Each point is reached from the start by the listed moves, each made once or not at all, plus a little noise. Say if it took an odd or an even number of moves. Then give how often each move was made.

Moves:
(1): -2.7 4.9 4.6 -0.5 -6.3
(2): 0.6 2.1 -4.6 -0.9 3.0
Start: 0.4 -0.3 0.9 1.9 2.0
Points:
1.3 1.7 -3.7 1.3 5.5 => odd (0, 1)
-1.8 6.7 1.4 0.7 -1.4 => even (1, 1)

Moves:
(1): 0.0 2.6 2.8 -1.7 0.8 2.3
(2): -1.1 0.8 -2.1 -3.5 1.4 1.5
(3): -5.2 -0.2 -2.4 2.0 4.4 -0.2
(4): 4.0 5.0 -2.8 2.6 0.8 0.7
Start: -0.7 0.0 0.5 0.7 -0.6 -1.3
Points:
-7.6 3.1 -0.7 -3.0 5.9 1.6 => odd (1, 1, 1, 0)
-1.0 2.6 2.8 -1.5 0.4 1.0 => odd (1, 0, 0, 0)
3.3 5.2 -2.5 2.9 0.0 -1.0 => odd (0, 0, 0, 1)
-3.4 8.1 -4.5 -0.3 6.6 2.7 => even (1, 1, 1, 1)
3.2 7.8 0.2 1.3 0.7 1.5 => even (1, 0, 0, 1)

Moves:
(1): 0.6 -2.7 1.2 1.9 4.5 -0.1 3.2 2.9
(2): 3.8 -2.1 1.7 2.5 2.1 -1.6 2.7 0.7
(3): 1.0 1.6 0.6 0.9 -0.8 -2.6 0.8 2.4
(4): -3.2 1.0 -2.2 -0.3 1.0 0.9 2.5 -2.9
(5): -4.4 0.2 0.6 0.0 -0.5 -0.4 5.1 -1.6
(6): 3.8 -0.9 -0.6 -1.6 0.0 2.4 -2.9 1.6
Start: 0.3 1.6 -2.6 -1.1 0.2 2.4 -1.4 1.4
Points:
1.6 -2.2 -1.8 3.0 7.6 1.7 7.1 2.0 => odd (1, 1, 0, 1, 0, 0)
-2.5 2.0 -1.8 2.0 2.0 -1.5 10.2 -0.1 => even (0, 1, 1, 1, 1, 0)
-2.8 -0.7 -3.5 -1.1 5.1 5.5 6.4 1.5 => even (1, 0, 0, 1, 1, 1)
9.4 -2.5 0.4 2.8 5.8 0.5 2.5 9.0 => even (1, 1, 1, 0, 0, 1)
0.6 -0.1 -3.1 -0.5 2.7 3.7 5.8 -0.7 => even (0, 1, 0, 1, 1, 1)

Moves:
(1): 2.3 1.4 1.9 3.2 1.0 1.0 2.0 4.3 -1.5 0.6 2.9 0.9
(2): -4.8 0.7 -2.6 -0.4 -2.5 1.9 -1.6 2.1 -2.5 -7.7 -2.4 3.3
(3): 0.5 -0.4 -0.8 1.1 -3.0 -2.0 1.9 1.1 -3.7 -0.4 1.8 -9.8
(4): 0.5 1.0 1.6 0.2 -0.9 -1.3 -3.4 -3.2 1.9 0.3 -1.9 -2.0
(5): -0.8 0.1 -0.9 1.4 -2.4 -1.4 0.5 -1.6 -2.3 -1.2 0.1 1.3
(6): 0.5 -0.7 0.4 -1.1 -0.5 -0.5 1.2 -0.1 -1.7 -1.1 2.3 1.1
(7): -1.3 0.8 1.8 -0.7 -0.9 2.4 1.3 -0.9 0.3 2.6 -1.6 -2.4
(8): -1.6 0.2 -2.2 2.1 0.1 -1.1 -5.2 2.8 2.1 0.5 -0.4 -3.3
(9): 1.8 -3.3 -0.1 0.0 -1.1 -3.5 0.4 -1.6 1.4 0.9 2.0 -0.8
Start: 0.5 0.3 -2.1 1.1 -2.0 2.1 2.4 0.7 0.0 1.5 0.5 0.3
Points:
1.0 2.7 0.1 7.4 -8.8 -0.8 0.4 2.8 -5.0 2.9 3.7 -13.6 => odd (1, 0, 1, 1, 1, 1, 1, 1, 0)
2.2 -0.2 -1.9 8.0 -5.8 -4.0 -3.4 1.0 1.7 2.9 3.1 -3.3 => odd (1, 0, 0, 1, 1, 0, 0, 1, 1)
0.8 -0.8 -2.0 7.4 -5.3 -0.6 1.3 3.7 -0.3 5.1 3.9 -4.2 => odd (1, 0, 0, 0, 1, 0, 1, 1, 1)
2.5 1.4 -2.0 7.6 -7.9 -3.2 -0.5 3.9 -5.4 0.1 5.8 -11.4 => even (1, 0, 1, 1, 1, 1, 0, 1, 0)
